Each point is reached from the start by the listed moves, each made once or not at all, plus a little noise. Say if it took an odd or an even number of moves. Then give how often each move was made.

Moves:
(1): [-59  42  24]
(2): [-22  -3 -43]
(3): [-27 -47  17]
Start: [14  1 20]
Points:
[-34 -49  -6] => even (0, 1, 1)
[-12 -48  39] => odd (0, 0, 1)

Moves:
(1): [ -7  -3  -8   9   9  17 -27]
(2): [-16  16  19   1 -17  -2 -11]
(3): [ 6  3 10 -5 -4 11 26]
(4): [  1 -18  39  14   7  19  -1]
(5): [-14 -14 -13 -15  26  -6   6]
(6): [ -1 -13   7 -28   7  -6  -8]
Start: [ 3 10 -9 21  0 16 11]
Points:
[ -9  -5 -21  10  33  41  16] => odd (1, 0, 1, 0, 1, 0)
[ -9 -24  19  22  37  60  15] => even (1, 0, 1, 1, 1, 0)
[10 12  0 17 -4 28 37] => odd (0, 0, 1, 0, 0, 0)
[ -5 -35  35 -11  36  37  32] => even (0, 0, 1, 1, 1, 1)
[-13 -18 -13 -24  35   3   8] => even (0, 0, 0, 0, 1, 1)

Moves:
(1): [-16 -11  14 -14   1 -13  -4  17 -15   2  11  12]
(2): [ 16  -8 -13  -1   5  -9  -7   3  -8 -10  -8  -7]
(3): [  6  15   1  -2   3   6   1  -7 -12   7  19   2]
(4): [ -3  -3   6  10  -5  -3  -4   6 -19   3  -6 -15]
(5): [  9  12  -4  -2  -6   4  11 -11  10 -37 -12 -11]
(6): [23  0  5 13  1 -6 -8 13 25  8  8 11]
(7): [  9 -16  10  -3   7  -3  14   6  -5  -5  -3  -4]
(8): [  7  -1   2 -13 -16  -7   6  -2   0  -4  -6   1]
(9): [ 4 14 20 -5 15  1 -7  5 -7 19  7  0]
Start: [ -6  -2   2  14  -9   5  -3   0  -9 -12   0  -9]
Points:
[ -1  13  22   8   5   5  -8   4 -15   8   7 -11] => odd (0, 0, 0, 0, 0, 0, 0, 0, 1)
[  8 -27  16   2  -8 -19   6  23 -48 -60 -17 -32] => odd (1, 1, 0, 1, 1, 0, 1, 0, 0)
[ -1  22  41 -12 -18  -5   0   9 -53 -23  13 -20] => even (1, 0, 1, 1, 1, 0, 0, 1, 1)

Moves:
(1): [-1 -8  3 -6  2 -5 13 -1  5 -4 14 -8]
(2): [  1  -3 -10  -1   9  -9  18  -4   9   0  -1   8]
(3): [ 8  5  6  6  5  4  2  2 -1  6 11  4]
(4): [ -1   6   0  14   0 -14 -11  11  -3   1   7   8]
(5): [  4 -18   2  -6   8 -17 -10  11   0  -4  -9   4]
(6): [-11  -5  -4  -7  -4  -5  -4   1   2  11  -3 -12]
(7): [-7 17 14 -3  6 -9  4  4 -8 -3 -2  2]
(8): [ 13   6  -6   0  -3  -7  -5  -5   1  -5 -10 -17]
(9): [ -4  20   5  -8 -12  -7   3  -3   7   3   3   3]
(10): [ 14  -4  12  14   1  -2  -4 -17  -1   0   1  -5]
(11): [  1  -2  -7 -14   4 -14 -10 -11 -16   0   1  -2]
(12): [ -3  -2   3   5  -3   4  19  -7 -19   0 -30  17]
Start: [-6 -9  1 -5 -4  6 -1  5  3 -4  1 -9]
Points:
[  1 -42  -2 -10  15 -60 -10  -4   0   0  12 -16] => odd (1, 1, 0, 1, 1, 1, 0, 0, 0, 1, 1, 0)
[  8 -28  11   9   6 -36 -18  -7 -34  -7 -29  13] => odd (0, 0, 0, 1, 1, 0, 0, 0, 0, 1, 1, 1)
[-11  -9  26 -35   1 -52  -9 -11  -7  -1   7 -26] => odd (1, 0, 0, 0, 1, 1, 1, 0, 1, 1, 1, 0)
[  6  -4 -10 -20  -2 -15 -18  -8 -11   8   0 -36] => even (0, 0, 1, 0, 0, 1, 0, 1, 0, 0, 1, 0)
[ -6 -10  28   5  14 -31  17  25 -21  -7  -8  18] => even (1, 0, 1, 1, 1, 0, 1, 0, 0, 0, 0, 1)
[-13  11  14 -16   2 -60   8 -14  -2   4  22 -15] => even (1, 1, 0, 1, 0, 1, 1, 0, 1, 1, 1, 0)
[ -8   7  20  -4  10 -29  18   3 -37  -3   1  12] => even (1, 0, 1, 1, 0, 0, 1, 0, 0, 0, 1, 1)

Moves:
(1): [ -1   6   0  -9  -2   8  10   6  -1   1  -2  -1 -11  12   6 -12   4   9
 -11  -3  -1]
(2): [ 13   0   2   1  -1  -1   3  10   3  -2  -3   1  -6  -7   4   2  -1   6
   3   1 -13]
(3): [ -4  -6  -8   7 -21  -8   4   1  -4   4   2 -15   2 -10   0 -14  12   5
   5   2  -9]
(4): [ 21  -8   3  -3  -1   0 -12   1   3  18  -3 -17  -5 -14  -1  -5   0   1
   5   5  -2]
(5): [  8 -10   2   3   1   5  -1 -10  -5  -2  -4  -7  -4   3  -1  -6  -6   3
   1 -22  -3]
(6): [  4  10   2  -4  -4  -1   7  -6   0  -3   0   6  -8   8   7  -4  14 -10
  -3  -3  -3]
(7): [  8  -4 -11  -8  -1  15   0   1  24   2   4   2   9  -5  12   1  -1  10
  -1  14   6]
(8): [ -2 -11   2   3  -6  21  -2   1   0   2  -3  13  -3   4   9   4  -7   4
  -2  -5   3]
(9): [-10  11   1   8  -6  -3  -2  -2  -4  -8 -26   9  -3  -1   5   4 -15  -3
  -8   2 -11]
(10): [ -6  -3   3 -16  11  -9 -14  -3   4  18  -9   5  -7 -12   8   2  -4   3
   1  -4  -7]
(11): [ -9 -12   8   7  -8   3 -17  -1   7  -1  -5   2  -9  11  -9   2  14  -2
   0   9 -31]
(12): [ -1  10   0  -5  -2  -2   0   3   6   4   8  -9  -5   9 -13  -1   1   0
  -4   1   1]
(13): [ 3  0 28  4 -4  7 -1  5 -8  9 -1  5 -6  4 -3 -6  2  0 16  7  8]
(14): [-14  13  -3   8   1  -6   4   4  -3   9  -8  -3   9  -9  -1   4   0  -7
   6  -2   5]
(15): [ 12  -3   9 -11  -6  -9  -8   1 -12  -4   2   5   7  -3  11  -9   3  10
  -5  -1  -7]
(16): [  9   2  16 -18  11  -7  -6  -6  10   2   0  -2  -2  11   9   2  -3 -20
  -9   5  -1]
(17): [  0  10   3   0  -2 -14  -3   5 -11  -3   3  -3  -1  -2   9  -4  -1  16
 -11   5   7]
(18): [  7   1  12   6  -6  -4   4  -6  -4  13 -12  -2   3  -1   3  -2  -3  -4
   1   7   8]
Start: [  3  -1 -12   5  -3  -8  -6   3  -9   1 -11  -6   5   5   4  -2  -1   2
  -6   3   0]
Points:
[  4 -22  -2 -23 -19  -1 -49   5  39  60 -26 -30  -5  -7  20  -5  11  -3
  -8  33 -36] => odd (0, 0, 1, 1, 0, 0, 1, 1, 0, 1, 1, 1, 0, 1, 0, 1, 0, 0)
[ 45 -41  10   9 -41  -1 -23  -9 -32  33 -31 -29   6 -15  24 -31  -1  19
  -5  -9  -9] => even (0, 0, 1, 1, 1, 0, 0, 1, 0, 0, 0, 0, 0, 0, 1, 0, 0, 1)
[  6  10  39  27 -28  -7 -20  11 -10  16 -51  -1 -19  20  -9   0  -3  -2
   0  30 -36] => even (0, 1, 0, 0, 0, 0, 0, 0, 1, 0, 1, 1, 1, 0, 0, 0, 0, 1)

Moves:
(1): [  3   4  -4   2  -6  -3 -10  -2  -2  -1  -4  -9  -2  -3  -2  -3   3   5
  -3  -1  -8   2  -4   1   0]
(2): [ 4 -7  0  3  0  2  2  0 -1  2 -4  4 -2 -3 -3 -4 -2 -4  1  1 -3  5 -6  0
  2]
(3): [-6  2 -7 -1  3  4 15  3 -1  5 -7  8 -1  3  1  0  6  0  2  4  0  1 -2 -3
 -3]
(4): [-8 -3 -2 -5 -4  2  2 -8  0 -9 -2  5  5  0  3 -6 12  1  6 -9 -5 -3 -7  1
  3]
(5): [ 2  1 -8  6 -3  2 -2  6  1 -3 12  1 -1 -7 -1 -4  0 -4  3 -6 -4  0 -5  2
 -5]
(6): [-2 -1  1  0 -2  2  8  1 -1 -2  2 -2  1  0 -1 -2 -5  2  0  6 -2 -2 -1 -4
 -1]
(7): [  3   0  -8   3   0  -6  -8  -8   5  -4   2  -4   3  -3  -1  -3 -10  -7
  -8  -3  -2   6 -14  -3   2]
(8): [-2 -2  3  0  1  5  0 -5 -3  0  6  0  0  3 -1  7  2  2  2 -1 -2  3 -2  1
 -1]
(9): [-1  5 -1 -3  4  4 -1  4 -2  7  1 -4  9  5  6  2 -3  2  3 -4  2 -9  4  1
  6]
(10): [-1  1  8 -2  4 -1 -1 -1 -1  6  0  0  1  2  5  2 -1 -1  2 -1 -1 -5 -1 -2
 -2]
(11): [-1  0  1 -4 -2 -1 -9  7 -3  3  7 -1  6 -3  3  0  6  6  1 -4  4  5  3 -2
  8]
(12): [ 7  5  3  1  1 -1  1  2 -2  1  6 -2  6  5 -5 -2 -1 -2 -3  2 -3 -1 -1 -5
 -2]
(13): [-2 -3  3  2 -2  2  3 -4 -5 -2  7 -5 -1  5  1  0  4  6 -1 -5  9 -5  7 -2
  3]
(14): [-4 -2  0  5 -5 -2 -4 -2  1  2  0 -2  4 -9 -7 -5 -3 -8  0  2 -3  3 -9  7
 -4]
(15): [-3 -6  0 -3 -6  0 -4 -2  3  1 -3  4 -1  1  3 -5  1  5 -2 -7 -3  3 -1  8
 -3]
(16): [-6  2  4 -8  5  8 -8 -3 -1  3  1  1  1  0  3 -6  2 -2  0 -4  4 -2  0  0
 -2]
(17): [ 1 -2  0 -2  0  1 -9  1  4  6  6 -4 -4  0 -1 -8 -2 -2  6 -4 -2  9 -2  1
 -3]
(18): [ 10  -2  -5 -14  -1   3  -3   0  -7   2  -4  -2   4  -1  -1   2   4   8
   5  -3   1  -1   8  -1  -7]
(19): [-4  4 -3  4 -1  1 -1 -2  1 -1  1  6  2  0  2  1 -3 -3  5  1 -2 -3  0 -5
 -3]
(20): [  0  -2   1   2  14  -6 -16  -2  -2   0   8   1  -2   5   3  -6  -8 -11
   1   6   0   6  -8   0  -2]
(21): [ -3  -3   0   1   3  -4  -6   4  -2   3  -3 -13   6  -2   0  -1   5   5
  -6  -5  -5   1   3  -2   0]
(22): [  2 -13  -9   1  -9   9   3  -5   7  -4   2   5  -8  -3   0  -3   3  -8
   1   1  -7   1  -7   3  -8]
(23): [-2 -5 -1  1  2 -1 -4  4  4  3  0  0 -1  0 -3 -2  0  2  1  1  2  1 -6  0
  0]
(24): [  3  -2  -2   0  -8  -4  -5  10  -6  -5   3 -10   4   5  -3   5  -3  -2
  -1   3   2   3  -6  -4   2]
Start: [ 5  3 -8 -2 -6  4 -6 -4 -2 -2  2  5  2 13  3  5  1 -7 -8  2 -2  1  1  1
 -8]
Points:
[ -1   9 -19   5  -2   8 -29   5   3  22  38   3  26  11   1  -9  -8 -21
   6 -12 -13  11 -33  -6 -13] => even (0, 0, 1, 0, 1, 0, 1, 1, 1, 1, 1, 1, 0, 1, 0, 0, 1, 0, 1, 0, 0, 0, 1, 0)
[  3  -2 -24   5 -11  -1 -60  -2 -14 -15  39  -7  20  15  -2 -25   2 -22
  -7 -17  -8  14 -45 -18   0] => odd (1, 1, 0, 1, 1, 0, 1, 0, 0, 0, 1, 1, 1, 0, 0, 1, 0, 0, 1, 1, 0, 0, 1, 1)
[ 20 -14 -26 -19 -22  12 -56 -13  -1   7  10  -9  15   3   3 -27   6  -4
 -11 -26 -28  27 -18  -5 -25] => even (1, 1, 0, 0, 0, 0, 1, 0, 0, 0, 1, 1, 0, 0, 1, 1, 1, 1, 1, 0, 1, 1, 0, 0)

Moves:
(1): [ 12   6   5  -9  -5  -8   1  -7   1  -9  -8  -8  -1  11 -13   9   2  -2
  14   5   5   1  -4  -8]
(2): [  7  12 -15  -1  -6   6  -1  13   6   4  -3  16  16  -5  -2  16   5   4
  -3   3   2   3  -8  -6]
(3): [ -7  -4  -5  -2   4  -3  -6   5  11   7  -1   7   1 -12   2  -6  -4   2
   7   0 -12   0  -2  -6]
(4): [  5   2   3  -3  -1   5 -12   9   0  -3   1   1  -5   4   2   4  -9   3
   2   3  -2  -2   8   3]
(5): [  5  -4   1  -3  10  -3 -17 -13   1  -2   3  -2   2  -8   1   4  -3  15
   1   7  -1   7   5   8]
(6): [-10   9 -11   6   7   0   3  -9  10  -3  -8  -5  -1   7   8 -20  14  -8
   2   5   2  -8   3   1]
(7): [  2   2  -2   8 -10  -6  -2 -10   9   0   2  -1   1  -3   3   6  -4  -3
  -9  -2   1  -4  -5   1]
(8): [ -4  -6   6  16   3  12  -8 -10   5   4   6   2   7   4  -4  -2   0   1
   6   0  -8   7 -10  -4]
(9): [-2 -5 -7  1  4  2 11 -3 12  3  1 -2 -5  4  8  3 -6  0  1  9  1  0  1  7]
(10): [  4  -3   1 -17  -6   0   6   2  -6  -3   3   7  16  11  -8  -6   1   7
   8   1   7 -10   9  -7]
(11): [ 10   5  -9  -5  12   6  -4  -7   2  -5 -12   8  -7   1 -12  -2  -2   8
   6 -12  -8  -4  -5  -4]
(12): [  9   9   0  11  -4  -4   1   2  12   5   4  -3   1  -3  -7 -10   1   1
  -5 -14  17  -4   2  -1]
(13): [ -7   6  15 -14   2   1   5   7  -2  -3   5  -8   4  -2  -4  -4  -8  -6
  -4   3  -6 -11  -9  -3]
(14): [-4  3 -2 -4 -8  6 -4  1  0 -5  2 -2 -6 -2  6 -2 -4  1  6 -3  0 -5  0 12]
(15): [ -4   1  -1  -8  -4  11  -3  -6   5   4 -14   8  -3  -1  -8  -1  -3  -4
 -10   3   6   1  -1  16]
(16): [  6  -1   7  16  -1   0  -1  -2 -12   6 -11  13   5   3   9  -3  -7   2
  10  10   4  -8   3   7]
(17): [ -1   5   8  -7  -9  -5   3  -4   4  -5  12  14   5  -2  -6  -1   3   3
 -12   2   4   3   6   3]
(18): [ 6 10 -2 -4 -6  6 -3 -1 -2 -3  5  2  2 -4  6  1 -4 -8  0  5  5 -1 -2  5]
(19): [-10   5  -9  -5  -6   3  -2   6  -3  -1   3  -4  -7  -1  -3  -3  -1  -2
  -1   4 -13   1   5   5]
(20): [ -6   3   0   4   0  -5  -5   3  -5   8   4   6   9  -1 -14   6  -7   2
  -3  -5  17 -24   2   6]
(21): [-13  -3   0  -1  -8   6   1  -4   2  -5  -2  -6  -1   1   1   7 -15   2
   2  11   4  -2 -10  -7]
(22): [  2 -11  -9   2  -5  11  -1  10  14  -7  -5  -1   0 -13  -7  -9   4   2
   1   4   3   4  -3   4]
(23): [ -3   0  -6   1  -3  -9   9   1  -9   5  -2  -7  -1  16  -6   5  -3  -4
  -1  -4  -5   6 -26  -3]
(24): [  7   2   0   2 -12   0  -2  -3  -1   2   2  -4 -17  -1  -1  -2   8   6
  -4  -4   2   0  -4  -7]
Start: [ -2  -5  -5 -12   2  -2   7  -2   4   4   6 -10  -1 -16   6   3   2  -1
   4  -3 -10   2  11   0]
Points:
[-25  12 -16 -29 -34  27 -39   4  45  -3  12 -13  -3 -60 -17  -4 -54   5
  -7  14   9 -38   1  43] => odd (0, 0, 1, 1, 1, 0, 1, 0, 0, 0, 0, 1, 1, 1, 1, 0, 0, 1, 1, 1, 1, 1, 0, 0)
[-25 -27 -21  -4 -17  20   3 -38  40   9 -11  16   8  -6  -5 -28 -10  22
  15  41  -4   2 -19  11] => odd (0, 0, 1, 0, 1, 1, 0, 1, 1, 1, 0, 0, 0, 0, 1, 1, 1, 0, 0, 0, 1, 1, 1, 1)
[-12  -9 -20  -4 -46  22 -10 -24  31  -4 -31  -4  -5  11  -9 -16 -18   5
  40  26  -4 -18 -32   2] => even (1, 0, 1, 1, 0, 1, 1, 1, 0, 1, 0, 0, 0, 1, 1, 1, 0, 0, 0, 0, 1, 1, 1, 1)
[-26 -22  -4 -12  -6  10  -6 -26  18   8  18  20  23 -16   5  -3 -31  28
  26  41 -23  -1  18   6] => odd (0, 0, 1, 0, 1, 0, 0, 1, 1, 1, 0, 0, 0, 0, 0, 1, 1, 0, 1, 0, 1, 0, 0, 0)
[ -3  -1   1 -21 -19  22 -10 -15  44  -4  -2  -9  10 -34 -19  -4 -16 -19
   9  15 -16  -1 -26   5] => even (1, 0, 1, 0, 0, 0, 1, 1, 0, 0, 0, 0, 1, 0, 1, 0, 0, 1, 0, 0, 0, 1, 0, 0)
